Each row is a point. Examples show where two turns around zero, p and q, send a point. Write where each new point lands after one turn and then the other. Backwards means that the second turn is done in reverse. Each puzzle has new turns, and all numbers are rounded.
In the rows, 128 means zero.

Turn p:
[165 100 187] => [119  80 185]
[134 141 103] => [137 155 124]
[ 94 160 101] => [114 159  86]
[119 111 121] => [142 118 117]
Turn q:
[ 93 120  96] => [ 98 166 126]
[156 184  72] => [188 185 140]
[144 101 148] => [125  98 106]
[152 110 170] => [133  78 118]
[ 98 130 137] => [103 129 147]
[125 124 145] => [121 112 132]
Where do these land?
q, then p backwards: [117 164  96] => [164 148 101]
q, then p: [108  96 156] => [141 102  91]
p, then q backwards: [120 110 143] => [136 121 150]
p, then q backwards: [165 194 116] => [ 72 154  82]
p, then q: [100  86 134] => [123 134  78]
q, then p: [157 118 122] => [153 144 137]

Turn p:
[140 153 175 101 178 158 147 138] => [113 121 162  96 179 169 154 140]
[109 134 114 159 150  93 105 135] => [120 114 146 151 126 118  87  97]
[109  87 109 181 134 117 103 123] => [147 106 135 137 101 101  68 134]
[164 137 152 111 107 145 119 141] => [145 139 146 130 119 141 174 139]
[128 125 102 158 136 114 107 102] => [144  99 120 150 128 103 104 116]
[117 122 134 119  98 115 157 144] => [ 99 155 115 128 106 130 134 140]
[144 139 109 115  93 158 156 156] => [139 182 110 139 134 132 151 152]
[128 120 135  81 154 139 103 130] => [143 127 140  82 139 134 144 100]
[111 153 139 116  79 150 157 124] => [117 150  86 139 116 165 151 148]
[130 109 110 141 150  91 125  89] => [115  87 120 129 130  85 112 115]
Turn q:
[146  70 121 139 108 108 225 135] => [117 100  52 202 103 133 145  98]
[133 112 117 141 116 146  97 130] => [105 145 126 109 118 126 102 135]
[129  99 140  90 180 135 134 133] => [108 105 112 107 175 139 154 102]
[145 147 141 143  98  95  94 130] => [150 127 157 109  83 122 109 119]
[125 129 118 122 169 121 120  87] => [105 138 153 125 149 106 162 113]
[151 146 106 132 100 125 141 137] => [143 150 120 141  96 148 132 135]
[109 146 159 105 108 148 115 127] => [134 100 151 118 136 144 117 163]
[ 95 149 115 130 124 125 115 140] => [153 138 129 115 136 109 125 155]
[119 155 134 151 149 148 112 133] => [139 150 152 127 156 125 106 131]
Where do these land?
q, then p backwards: [121 139 125 113 153 131 111 104] => [153 127 140 109 150 125 139 140]
q, then p: [119 133 145  84  88 127 103 145] => [147 172 137  90 106 123 148 138]
p, then q: [142 164 141 164 186 119 161 136] => [128 114 135 119 192  94  95  99]
p, then q: [165 152 108 168 146 102 147 132] => [148 128 136 140 142  83 101  87]
p, then q: [127 111 129 136 123 147 148 131] => [149 135 116 109 131 140 123 129]
p, then q: [106 137 120 168 113 148 154  94] => [123 171  92 103 130 115 102 126]
p, then q: [138  96 153 171 109 125 146  94] => [140 116  74 109 105 119  92 125]
p, then q: [142 131 113  84 134 136 122 138] => [134 126 143 145 135 143 170 123]
p, then q: [ 96  99 118  75 104 106 100 152] => [125 118 162 131  89 141 171 177]
q, then p backwards: [124 118 127 118 124 140  87 154] => [ 99  98 132 113 147 145 138 128]

Turn p:
[133 135  97  99 126 120  84 175 157 162 106] => [131 173 134 161 135 132 144 123 197 140 114]
[ 94 190 158 159 107 104 137  88 107 152 100] => [ 91 144 127 160 176 122 143 104  57 104 126]
[159 109 139 164 123 145 133 132 114 135 223] => [185 148 129  89 106 130  99 162  84 174 152]
[138 169 133 179  90 141 171 122 111 103  86] => [103 122 153 117 138 112 160  90  87  94 187]
[176 147 146  99  79 136 116  78 127 108 129] => [172 106 166  99 183 108 125 107 119 107 113]
[135 110 119 137 125 118  88 173  85 125 182] => [171 179 121 121  76  99 114 146 123 140 114]
[141 130  77 104 175 101 143 109 164  86 127] => [118 105  77  92 149 136 134 164 179  96 136]
[ 79 109  84 109 128 168 152  94 144 149 100] => [110  97  91 140 132 184 112  70 148 130 130]
[ 93 143  94 120 153 131 170 138 105 156  81] => [ 67 137  99 127 112 161 161  90 133 122 121]
[112 146 189  96 149 122 107 140 161  89 118] => [ 88 110 166 145 145  98  87 167 148 112 107]
[ 91  95 173 145 113 105 151 143 130 129 132] => [106  99 124 159 106  94 119 132  99 166 131]
[143  93 156 140 146 128  87 122 135 104 146] => [164 108 144 144 108 122 107 174 128 118 119]
[171  89 100 113 150 144 125 152 123 165 135] => [158 137 133 109  97 164 159 136 163 160 113]
Turn q:
[119  99  90 110  96 101 167  87 175  85  70] => [170 175 150 168 126  78 193 110 120 118  85]
[138 121 179 167 123 153 109 147 157 119 103] => [146 115 134 140 129 117  70 119 142  76 116]
[144 142 146 168  86 135  71 149 147 101 136] => [157 109 145 161 108 132  58 137  95 122 124]
[111 122 158 170 107 113  92 212 167 120 115] => [124  82 119 154 137  75  58 159 102  97 105]
[164 168 142 168 111 115 106 172 176 139  94] => [163 115 143 143 155 117  67 180 137 115  87]
[ 88 165 116 108 173 129 142  88 111 115 141] => [ 96 137 143 107 124 174 185 136 112 107 135]
[126 110  85 105 147 141 162  99 127 153 186] => [ 93 155  85 133 102 157 170 123 150 167 134]
[142 152 148 123  92 129  96 187 139 111 106] => [141 109 162 117 120  89  71 155 110 131 115]
[142 124 150  99 161 101 154 102  93 129 173] => [117 144 112 110 126 144 163 141 145 132 199]
[129 115 113  84 176 126  98  98 119 142 128] => [ 90 179 132 111 159 148 138 110 116 138 146]
[127 112 100 148 151 122 144 109  60 141 135] => [140 107  90  98 148 158 164  98 117 150 148]
[101 124 128 105 109 122 145  87 111 170 131] => [106 116 150 144 139 139 169 102 157 155 141]
[133 109 109 110 132 176 179 126  83 140 145] => [121 122  99  80  93 135 157  93 161 155 129]
Where do these land?
q, then p: [160 145 192 103 133 182 185 162 143 128 125] => [135 110 141 146 180  69  94 133 199 143 134]
p, then q: [162 132 158 127 150 163 133 190 105 185 147] => [110  77 188 112 124 128 106 139 194 133 125]
p, then q: [117 152 111 156 126 109 130 112 118  68  60] => [148 134 101 149  81 113 177 131  78  93 150]
q, then p backwards: [116 155 145  99 113 103  82 101 121 174 153] => [123 147 168 146 131 161 146 143 187 157 113]
p, then q: [ 91  90 155 186 136 150 181 140 156  95  94] => [ 99  81  83 184  89 117 127  84 114 147 162]
q, then p: [135 150 114 170 181 106 162 110 135  75 111] => [112 127 146  52 101 113 146 117 156  95 155]
p, then q backwards: [115 115 108  85 126 117 120 106  90 153 141] => [135 112  80 155 134 165 138 133 134 130 103]
p, then q: [137 121 143 104 115 136  82 124 105 120 168] => [161 145 161 114 161 122  91 139 121 134 136]
p, then q: [149 134 100 142 109 135 115  87 123 140 132] => [151 162 112  96 115 153 129 126 137 130 136]
q, then p backwards: [121  99 119 169 104  87 173 146 154  90 109] => [134  91 123 146 105  60  87 109 108 108 119]
p, then q: [105 152  97  90 108 142  92 136 128 158 171] => [131 157 168 123 160 181 107 149 123 132  97]
q, then p: [127  91  93 106 134 107  82 121 158 150 126] => [101 169 104 154 133 159 141 138  89 102 124]

Turn p:
[137 105 130  92 149 134 133 190 176 131  98 132 157 148] => [141 122  90 109 190 142 118 122 107 156  88 109 122  92]
[156 174 107 159 133 108 133 153 100 165 149  95 105 107] => [119 127 116  85  76 122 143 124  97 143 184 152 131 116]
[ 74  97 153 110 124 143 102 158 146 149 147 148  96 137] => [164 109  95 137 126 171 121 118 144 153 100 115 116 178]
[116  86 128 141 134  99 135 116 147 121 164 133 108 118] => [150 117 122 135 124 159 117 120 161  95 150 118 100 127]
[140 129 138 143 153 105 155 101 165 152 125 170 120  43] => [148  65 171 156 145 150 121 103 145 141 184 155 133  92]
[126 134 113 100 138 140 155  73  94  88 134 119 114 111] => [128 142 197 144 125 117 123 158 109  96 137 126 110 145]
[150 164 124 168 138 155  91 143 127  94 104  90 125 121] => [ 91 132 132 113 104 105 185 106 108 129  99 154 110 110]
[196 147 161 138 144 173  94 139 113 130 182 114 138 129] => [158 174 110 162  72 130 160 121  92 136 114 158 134  83]
[110 139  89 150 134 135 110  75 179 169  99 116 147 121] => [109  84 124 144 161 110 168  89 118  96 155 109 170 144]
[172 101 113 113  75 114 126 134  70 138  93 110 130 114] => [143 184 152  73 136  90 102 111 141 128 135 162 151 135]
[126 126  83 158 151 130 111 186  92 140  65 149 146 143] => [ 91 114  99  94 136  67  90  81 105 164 109 129 109 129]
[124 129 114 113 149  98  83 117 156 107 105 171  98 121] => [116  81 119 143 156 141 109 119 126  99 108 179 111 143]
[146 100 176 110 133 139 155 100 109 124 106 151  97 158] => [166 148 133 161 154  95 122 172 156 143 126 145 106 143]
[ 95 132 111 113  42 125 195 119 120 119 156 123 163 167] => [122 150 145  93 112 128 102 186 168 111 120  54 186 135]
[ 50 156 182 111 125 122 140 115 126  92 193  98 177 182] => [ 73 174 114 173 105 195 141 187 142 130 109  56 131 149]
Turn q:
[159 167  97 135 136 175 106 123 142 147 134 162 138 109] => [133 148 121 166 171 149 115 111 147 131 171 101 150 107]
[107 148 109 120 153 104 142 146  92 158 165 100 158  87] => [135 102 111  73 150 135 104 115  84 153 132  95 113 101]
[ 87  95 175 100 173  95 125  90 144 166 106 144 108 141] => [183  83 161 109 119 144 105 149 158 135 115 184 102 151]
[ 89 155 112 101 119 118 110  93 136 121 185 151 113 146] => [118  91  93 140 121 112  92 153 158 122 138 145 118  74]
[154 117 149 128 102 101 119 102 161 122 122 180 172 141] => [164 178 137 155  95 140 119 135 124 119 134 174 141  96]
[165  70  97  96 176  98 112 118 160 108  91  98  85  91] => [154 150 128  73 152 151 158 208 157 104 129 119 136 184]
[178 122 146 163 163 161 141 142 105 118 184  99 132 166] => [110 118 189 126 107 113 168 115 138 125 135  60 123  90]
[163 166 135 156 111 106 154 102 141 167 123 122 135  88] => [123 188 139 122 146 151  93 115 124 162 132 122  87 121]
[115  97 140 158 108 149 117 157 136  84 132 133  82  97] => [ 65 127 148 130 155 117 152 152 125 122 107 152 167 143]
[ 81 161  89 160 140 137 138 158  98 105 152 159 131 166] => [121  90  99 147 130  59 134 104 126 167 133 115 160 100]
[ 91 118 150 173  72 110 113 113 136 123  97  96 167 136] => [126 158 125 141 107 115  95  98 103 110  48 148 133 139]
[133 155 152  94  80 167 154 186 149 169  94 105 138 177] => [100 124 123 148  68 142 112  53 119 109 169 123 123 188]
[117 168 116 154 101 107 100 165  71 129 107 102 131 112] => [103 124  82 133 129 147 131 105  93 175  83  96 139 138]
[142  69  83  91 163 150 148 117  98 134 122 167  87 117] => [152 106 114  96 176 128 201 139 164 115 167 152 123 132]
[141 112 172  91 123 140 145 108 152  71 106 101 143 147] => [132 134 152 158  90 117 140 166 100  71 129 135 101 156]
Where do these land?
p, then q backwards: [161 128 125  91 117  84 107 120  92 165 127 160 125 102] => [ 98 130 137 116 114 119 132 142 187 154 116 176 148 101]
p, then q backwards: [105 167 147 141 163 125 172 163 118  91 163  89 141 117] => [189 159 165 117 127  97 138 133  98 118 175 103 113 116]
q, then p: [167 105 172 141 149 127 134 122  95  89  95 167 163 150] => [138 142 145 123 100  83 126 158 167 175 161 137 136  80]
p, then q: [111 124 145  80 162 143 182 102 178 173 102 127  87 173] => [141 117 169  60 106 111 182 118 141 153 154  62 153 134]
q, then p: [119 183 129  72 132 164 146 132 142 151 146 137 146 174] => [156 142 122 130  74 149 142 103 161  57 132 129 124 135]
q, then p backwards: [ 82 106 169 148 148 107  86 101 137 134 131  75  97 177] => [ 91 126 114 140  79 157 130 140 134  63 129 190  97 128]
q, then p: [167 137  94 160  79  87 108 159 128 117 120 106 158  94] => [ 73 132 158 105 119 110 136 134  67 148 130 116 175 153]
p, then q backwards: [ 87 112 165 115 100 106 136 145 118 126 158 149 144 171] => [147 166 107 129 121 101  76 115 157 136 110 105  98 128]
q, then p: [154  94  96 173 109 153  99 138 105 178  92 129 107  90] => [114 104 143 182 174  97 162 152  76 134 136  90 135 122]
q, then p: [143 111  93  99 164 160 160 121 178 128 108  95 172 104] => [108 178 117 135 104 151 135 175  89  92 109 155  92  99]
p, then q: [123 117  90 154  75 162 116 100  91  91 100 133  93 108] => [140 147 133 155  53 132 125 163 121 124 114 184 108 148]
p, then q: [108 120 161  84 147 163 158 148 118  98 164 126  93 133] => [ 84 130 146 142 117 162 161  93 145 149 138 100 131 176]
q, then p: [113 127  74 158 144 122 168  99 106  85 175 117 154  84] => [ 98 131 155  96 144 167  98 121  82 142 180 164  79 128]
p, then q: [124 117  95 147 128 127  89 156 124 124  91 155 107 126] => [168 127 100 129 125 133 144 151 164 119 113 168 124 135]
q, then p: [104 152 158 157 116  92 103 127 140 122 138 128 163  90] => [104 143 131 135 122 111 120  80 112 169 116 166 145 152]
q, then p backwards: [178 149 136 129 113 126  84 115 178 176 139 154 100 155] => [111 104 185 147  90  83 136 118 112 124 175 146 154 100]

Turn p:
[124 134 124 107 131 157 123 134 106 125 114  90 119 144] => [119 141 123 102 148 107 133 123 139 118 135 118 102 160]
[112 114 121  96 161 152  89 143  92 122 140 144 130 153] => [165 124 117 132 142  95 134 117 115 106 180 112 122 153]
[ 97 110 149 158 117 130 124 130 121 157 125  97 104 121] => [111 116 144 114 143 141  92 163 131 106 122 108 106 123]
[131  91 114  96 153 103  96 162 147 111 100 149 106 139] => [162  97 103 138 125  93 146 168 107 136 142 166 122 144]
[118 172 146 150 104 113 154 107 118 152 116 134 167  87] => [ 80 122 134 128 141 177 136 106 115 146 109  95 155 103]
[107  98  98 134 116 157 140  83 126 122 115 112 139 100] => [124 104 146 101 130  92 109 108 148 150 104  95 124 106]
[112 137 146 125 150 133 149 165 155  96 123 146 124 156] => [136 123 123 145 136 127 150 112 112  92 124 179 107 120]
[124 131  92  95 127 110 138 129 158 102 169 145  98 105] => [142 101 129 168 104 123 143 122 182 152 141 155 123 124]
[142 156 139 151 156 146 152 138 131 152 109 151 123 142] => [151 153 137 130 144 159 158 126 104 113 103 123 116 119]
[131 151  92 142  89 123 114 102 155 107 111 146 130 137] => [135 139 118 129 159 121 113 116 149 168 108 156 161 109]
[167 105 153 124 112 140 100 132 127 127 150 148 107 114] => [148 140 125 106  96 132 133 160 146 114 156 131 157 116]
[112 161 163  92 109  89 153 117 135 144 145 157 140 160] => [ 90 159 104 175 130 151 139 119 111 140 162 140 114  93]
[158 115 161 139 142 156  97 117 151 149 155  93 173 124] => [110 159 124 129  96 102 120 138 127  78 106  91 169 139]
[124 122 106 166 128 102 138 100  93 113 100 106 100 108] => [139 100 123  92 130 157  88 123 130 166 104 119 107 141]
[160 124 115 143 126 111 154 161 105 143 147 101 159 131] => [107 145 170 130  98 142 126 121 104 135 124 129 134 172]
Turn q:
[123 164 118 105 128 142 149 121 116 153 121 142 113 137] => [110 129 127 141 128 119 128  99 134 116 169 114 143 111]
[186 113 115 143 102 125 140 141 135 148 109 151 138 138] => [143 136 182 133 124  93 144 100 131 122 120 138 107 145]
[112 112 111 115  91 147 140 112 131 120 124 143 135 135] => [158 116 133 136 111 129 144 114 147 122 118 121 147 101]
[134 160 126 106 137 124 135 127 120 119 120 100 145 143] => [102 129 123 107 125 125 116 117 105 112 135 146 140 106]
[160 143 119 136 188 149 142 148 152 138 139 147 138 129] => [130 134 127 131 144 116 139 112  65 123 151 106 114 163]
[110 151 110 137 161 116 153 151 113 135 139 148 133 147] => [116 123 119 138 105 137 118 117 100 128 163 108  94 121]
[122 119 151 109 143 144 115 138 114 136 103  96 131 131] => [130 130 125 135 145 140  95 135 120 119 135 164 152 132]
[128 116 114 116 102 129 137 131 134 140 141  80 112 142] => [127 172 120 138 126 126 127 118 134 139 108 151 138  97]
[117  98 125 109 108 127 148  84 119  62 119 141  57 129] => [127 117 115 117 128 202 188 101 182 137 115 137 145 124]
[114 123 156 105 101  95 142 146 162 133 105 133 104 141] => [101 140 177 146 121 160 115 127 142 142 109 113 149 119]
[122 116 129 127 143 127  82 122 113 130 199 103 141 143] => [146 168  89 110 138 124 132 189 119 110 130 131 106 110]
[113 147 167 143 109 127 140 142 118 135 134 136 148 100] => [101  96 127 160 119 105 119 155 134 122 117 123 130 131]
[127 152 143 225 100 117  77 119 134 105 105 121 146 139] => [123 121 119  82  61  91 106 157 159 135  99 135 124 191]
[137  99 115 125 131 149  81 133 116 118 135 148 148  44] => [172  78 118 122 180  96 148 169 133 165 128 137 127 139]
[115 108 121 118 176 102 142 104 143 147 128 130 131 123] => [134 130 116 123 164 154 101 108 116 126 121  95 105 127]
Where do these land?
p, then q: [115  85 148  93 127 113 147  98 124  92 109 138 141 118] => [142 123 128 136 156 129 135 127 178 159 119 121 105  84]
p, then q: [119 103  92 128 127 118 161 159 118 150 139 101 102 118] => [116 163 153 166 120 157 121 149 148 119 126 131 139 158]
q, then p backwards: [119 108 133 121 114 118 169 128 124 169  99 165 107 125] => [ 89 150  94 133 135 134 148 119 124 137 182 132 132 119]
q, then p: [151 112 139 137 120 137 152 134 147  94 154 167 109 127] => [111 148 155 100 122 140 129 113 118 122 107 144  82 112]
q, then p: [102 140  99 156 134 144 128 111  92  91 110 121 161 127] => [143 124 146 119 109  87 123 144 143 181 155 138 143 117]
p, then q: [160 120 149  98 142 106 130 118 100 121 133 140 124 158] => [117 148 119 130 113  98 160 122 148 129 154 128 116  95]
q, then p: [163 131 112 105 101 108 102  95 126 153 147  90 149 141] => [118  91  74 150 125 150 173 122 135 145 125 137 136 136]
q, then p: [110 128 113 163 140 121 133 167 156 164 108 163 145 107] => [118 160 123 119 122 141  76 180 117 121 134 110 125 152]
p, then q: [157 126 162 147 109 152 113 112 152 106  96  91 145 124] => [130  87 152  95 125 144 107 118 115 144 142 126 157  84]
q, then p: [129 159 159 163 127 113 117 145 128 143 166 103 130 181] => [106 120 124 133 186 156 118 114 153 129 158 173 136 145]
p, then q: [114 152 110 107 159 163 144 122 115 102 161  97 141 109] => [123 155 112 102 119 159 133  98 146 108  78 111 145 129]
p, then q: [114 142 147 154 152 128 106  93 131 138  95 109 102 117] => [150 137 126 104 144 137 119 104 105 166 145 164 147 132]
p, then q backwards: [124 104 106  91 129 154  92 154 160 151 154 142 126 132] => [145 135 145 125  89 169 104 141 114 162 149 159 133 114]
p, then q: [126 157  91  98 108 118 103 138 147 110 105 167 118 124] => [147 128 137 146 145 110 120 102  96 119 130  85  83 139]
q, then p: [116 152 161 160 132 128 125 146 100 135 143 126 119 111] => [140 116 157 154 153 127  97 140 125 121 136 159 124 133]
